Every row gives one point. The points of each table are mixes of a few directions, plus a little noise. How many directions does each table use, and how many do they share? Where both have some left over, give the other angles between the two spaces (their principal angles), to ten degrees, smallest first.

First (6 x 3):
[[ 47  -2 -24]
 [-29   2  15]
 [ -3   0   1]
 [-32   2  16]
 [ 43  -2 -23]
 [-26   1  14]]
Second, 5 rows:
[[ -4   2 -23]
 [ 11  29  13]
 [ -6  -3 -28]
 [ -9 -18 -22]
 [  9  -9  60]]
Directions: first 1, second 2, shared 0; angles 70

First (6 x 6):
[[-30  21  60 -39  -3  -4]
 [ -3   2   6  -4   0  -1]
 [ 20 -15 -40  26   1   3]
 [ 16 -11 -32  21   2   3]
 [ -1   1   2  -2   0   0]
 [ -1   1   3  -2   0   0]]
Second, 7 rows:
[[-27  19  54 -35  -3  -5]
 [-10   7  22 -14  -1  -2]
 [ 17 -12 -33  22   1   3]
 [  4  -3  -7   5   1   1]
 [  7  -5 -15   9   1   0]
 [-12   9  24 -16   0  -2]
 [ 23 -16 -44  29   1   4]]
Directions: first 1, second 1, shared 1

First (8 x 9):
[[  9  -5 -11   2  21   2 -16  10  -8]
 [  7  -9  16 -27 -14  -9   1   1  -9]
 [ -1  -7  26  -5 -22  -9  24   7   0]
 [-14   7  -8  -5  10  -7   8 -23   3]
 [-17  19  -6   4 -22   1   5 -15  10]
 [ -2  13 -34   2  20 -13 -27  18 -16]
 [ -2   3   7  30 -13  10  13  12  11]
 [ 20 -21  10   0  20  26  -9 -11   6]]
Second (9 x 9):
[[ 10  15  -4   0  31 -26   8   7   7]
 [ 11  15  -5  -1  32 -28   9   8   6]
 [  6   8  -3   0  17 -14   5   4   3]
 [  9  13  -4  -1  28 -23   8   6   5]
 [ -4  -5   2   1 -11   9  -3  -3  -2]
 [ -3  -5   2   0 -11   9  -4  -3  -2]
 [-20 -28   9   2 -60  49 -16 -13 -12]
 [ -2  -3   1   0  -7   6  -2  -1  -1]
 [ -7 -10   3   1 -20  18  -6  -5  -4]]
Directions: first 5, second 1, shared 0; angles 40

First, 10 rows:
[[ -9  29 -40 -21  14 -22  59   4 -19  17   6 -11]
 [  2  37 -25   1   5   8  -4 -23   8   4  17 -25]
 [ -1  57  19 -19 -37   9 -32 -36 -12  -9  19   1]
 [  3 -46  35  18  -4  10 -33  14   9 -13 -12  18]
 [-18   1 -14  -3  10 -15  32  17 -23   2  11   4]
 [ 16 -52   3   1  14  -9  19  22  19  10 -39  11]
 [ -6  -7  33  10 -18  12 -39  -3  -5 -16   9  14]
 [ -2 -28 -22  12  28  -7  26  21   6   7  -8  -7]
 [ 15 -41  14   9   6   5 -11  11  22   1 -25   6]
 [ -1  50  -3 -10 -17   8 -17 -29  -4  -4  20 -12]]
Second (8 x 12):
[[ 13  18 -15  -6   3   3   2 -17  16   8  -5 -16]
 [ 22  21 -32  -6   5   6   5 -17  18  18 -13 -17]
 [  1  18  12  -5 -12   4 -15 -15   6  -6   4  -4]
 [-20 -29  29  15 -24   3 -28  32 -57 -12  10  58]
 [ 10  32  11  -8 -24  12 -29 -27   2  -3   4  -1]
 [-34  -9  60  -2   1 -11   3  -2  15 -39  24 -19]
 [ 15 -16 -50   4  34 -10  41  15  12  25 -22 -15]
 [ -6 -32 -15  11  16  -8  24  29 -14   6  -7  13]]
Directions: first 4, second 3, shared 2; angles 80

First (8 x 18):
[[ -9  -1   4 -14 -14  -5  -3  13  -9 -31   5   5  -8   1   0 -18   9 -19]
 [ -6   8  15  -8   5   1  11  14   5  -7   2   9  -9   2   6  -7   9  -6]
 [-10   4  13 -17  -5  -2   7  19  -3 -24   4  10 -11   2   4 -16  13 -17]
 [ 13  -8 -21  20   3   2 -11 -26   0  28  -6 -14  17  -3  -6  21 -17  20]
 [  1   0   0   1  -1   0   0  -1   0   0   0   0   0   0   0   1   0   0]
 [ 20  -1 -17  32  22   7  -2 -31  13  60 -10 -15  21  -5  -2  37 -22  39]
 [ -2  -2   1  -3  -3  -1  -1   3  -3  -8   1   1  -1   1   0  -4   2  -5]
 [ -6   0   6 -10  -7  -2   0  11  -5 -19   3   4  -7   1   1 -12   7 -13]]
Second:
[[ -2  26  35   0  36   9  35  20  30  33  -1  17 -12   1  17   7  10  14]
 [  3  -6  -9   3  -6  -1  -8  -8  -5  -1  -1  -5   5  -1  -4   2  -5   1]
 [ -4   0   3  -6  -4  -2   0   6  -3 -11   2   2  -4   1   0  -7   4  -8]
 [  8 -12 -20  11  -8  -2 -15 -19  -8   7  -3 -12  13  -2  -7  10 -13   7]
 [ -8  11  19 -10   7   2  14  18   7  -6   3  11 -12   1   7  -9  11  -7]
 [ 10   5  -1  17  19   6   7 -13  14  39  -5  -4   8  -2   2  21 -10  24]
 [ -3 -17 -20  -8 -30  -8 -24  -6 -23 -36   3  -8   4   0 -11 -13  -2 -19]
 [ -4  -7  -6  -8 -15  -4  -9   2 -11 -23   3  -2  -1   1  -4 -11   3 -13]]
Directions: first 2, second 2, shared 2

First (11 x 24):
[[ 20   9  -5  -1  -5  -8  10 -22   6 -28   0   4  -8  -4   7 -34  35  -4
    4   0  12  17  -6   1]
 [-17  -6   3  -7  -5  12  12  26  -1  11 -24   4  17 -17  -6  17 -20   1
   -6 -17  -8  -5   8   0]
 [ -6  -4   2   4   6   1 -12   3  -4  13  10  -3  -2  10  -3  15 -14   1
    0   8  -5 -10   1  -1]
 [-17  -4  -7   3   9   8  -6  12  -9  14  -9  -2   7 -10  -3  22 -21   4
   -8   1  -3  -1  20  -4]
 [ -3  -6  -6 -16  -5  13  13  11  10   1   8 -14   5  -3   8   6   1   8
    4 -33  23  11  -5  10]
 [ 30   3  11  -1   4 -16 -16 -30  -3 -27  25  20 -13  26   7 -41  23  -8
   19  27   7  -2 -21  -5]
 [ -1  -8   3   6 -11 -12   7  11  -2  12 -14  -5   9  -3  -8  17   9   2
   -4  -4 -23  -8  -4  14]
 [-24  12  -5  15   0   9   2   6   9  27  -5 -25  -9  -7 -10  30 -25   1
  -19  -2 -13  -7  11  -6]
 [ 32   0   8   0   0 -21 -13 -29  -3 -26  24  16 -11  25   8 -37  33  -5
   19  23   6   1 -22   3]
 [ -1  -8 -11   7  10  -7 -12   0 -17   4  -6   3   6  -5   0  12   5   5
   -4  11  -4   4  20   3]
 [-14  12   6  -9  -4  22  15  10  15  -1 -10   1   0 -12  -1  -6 -26  -5
   -4 -16   8  -1  -3 -14]]
Second, 11 rows:
[[-18   7  -6   1   4  13 -11   0   5   8  10  -5 -18  -8   8  24 -31  16
   25  -9 -24  -7  11   4]
 [ -2   2  -1   1   1   1  -1   0   1   1   2   0  -3  -1   1   2  -3   2
    3  -1  -3  -1   1   0]
 [ -8   2  -3   0   0   5  -4   1   2   3   3  -3  -7  -3   4   9 -12   7
   10  -3  -9  -3   4   2]
 [-12   6  -4   1   2   9  -8   0   4   6   6  -4 -13  -5   5  16 -21  10
   17  -6 -17  -4   7   2]
 [ 19  -8   8  -1  -3 -14  12  -1  -4  -8 -10   5  20  10  -8 -25  33 -17
  -26   9  25   8 -11  -2]
 [ -4   2  -2   0   1   3  -2   0   2   2   2  -2  -6  -3   3   7  -9   5
    7  -2  -7  -2   3   2]
 [  4  -2   1   0  -1  -3   2  -1  -1  -1  -1   2   3   3  -2  -5   7  -4
   -6   1   5   2  -2  -1]
 [ 21  -8   7  -2  -5 -14  12   0  -5  -9 -10   7  21   9 -10 -27  35 -18
  -30  11  27   9 -12  -5]
 [-15   6  -6   1   3  11  -9   1   5   7   7  -5 -15  -8   7  19 -24  13
   20  -7 -21  -6   9   2]
 [ 35 -15  13  -2  -6 -26  22   0 -12 -15 -18  10  36  17 -18 -47  60 -31
  -49  17  47  15 -21  -6]
 [-19   8  -7   2   4  15 -13   0   6   9  10  -5 -20 -10   9  27 -33  17
   28 -10 -27  -8  12   4]]
Directions: first 6, second 1, shared 0; angles 50
